Every row gives one point. Each copy is the shape, with its points in the same order, turned, moved and blurred by noise. Some copies are also mirrored. Which?

Shape (5 x 2):
[-0.020 0.053]
[0.019 0.054]
[0.027 -0.028]
[0.055 -0.055]
[-0.009 -0.057]
Copy 1 (5 x 2):
[-0.054 0.000]
[-0.028 0.026]
[0.035 -0.028]
[0.075 -0.028]
[0.030 -0.073]
Copy 1 is: only turned
Copy 2 (5 x 2):
[-0.038 0.049]
[0.005 0.049]
[0.013 -0.033]
[0.040 -0.061]
[-0.020 -0.057]
Copy 2 is: only turned
Copy 3 (5 x 2):
[0.015 -0.058]
[0.039 -0.020]
[-0.022 0.038]
[-0.014 0.069]
[-0.070 0.025]
Copy 3 is: mirrored
Copy 4 (5 x 2):
[0.018 -0.054]
[0.052 -0.040]
[0.019 0.030]
[0.024 0.078]
[-0.032 0.048]
Copy 4 is: mirrored

Shape (9 x 4):
[0.044 0.075 0.016 0.019]
[-0.048 -0.032 0.054 0.023]
[0.030 -0.009 -0.023 0.006]
[-0.022 0.005 -0.030 -0.003]
[-0.024 -0.019 0.054 0.004]
[-0.023 -0.023 0.062 -0.002]
[-0.042 0.005 0.004 0.017]
[-0.049 -0.022 -0.109 0.114]
[-0.044 -0.029 0.021 0.014]
Copy 1 (9 x 4):
[-0.007 0.062 0.004 0.082]
[-0.027 -0.053 0.022 0.000]
[0.028 0.022 -0.029 0.000]
[-0.022 0.026 -0.016 -0.020]
[-0.014 -0.034 0.037 0.013]
[-0.004 -0.036 0.051 0.012]
[-0.033 -0.009 -0.012 -0.003]
[-0.046 -0.026 -0.153 -0.014]
[-0.027 -0.040 0.016 -0.013]
Copy 1 is: only turned
Copy 2 (9 x 4):
[0.022 -0.026 0.021 -0.085]
[-0.009 -0.019 0.071 0.052]
[0.039 -0.015 -0.023 0.001]
[-0.021 -0.012 -0.018 0.006]
[0.001 0.004 0.065 0.025]
[0.010 0.013 0.069 0.031]
[-0.029 -0.019 0.017 0.018]
[-0.011 -0.144 -0.070 0.057]
[-0.013 -0.007 0.036 0.047]
Copy 2 is: mirrored
Copy 3 (9 x 4):
[0.031 0.031 0.002 0.074]
[-0.017 -0.084 0.023 0.007]
[0.011 -0.004 -0.047 0.007]
[-0.042 -0.013 -0.036 0.019]
[-0.006 -0.054 0.027 0.002]
[-0.003 -0.056 0.037 -0.009]
[-0.038 -0.043 -0.008 0.031]
[-0.052 -0.087 -0.144 0.079]
[-0.030 -0.067 -0.003 0.005]
Copy 3 is: only turned
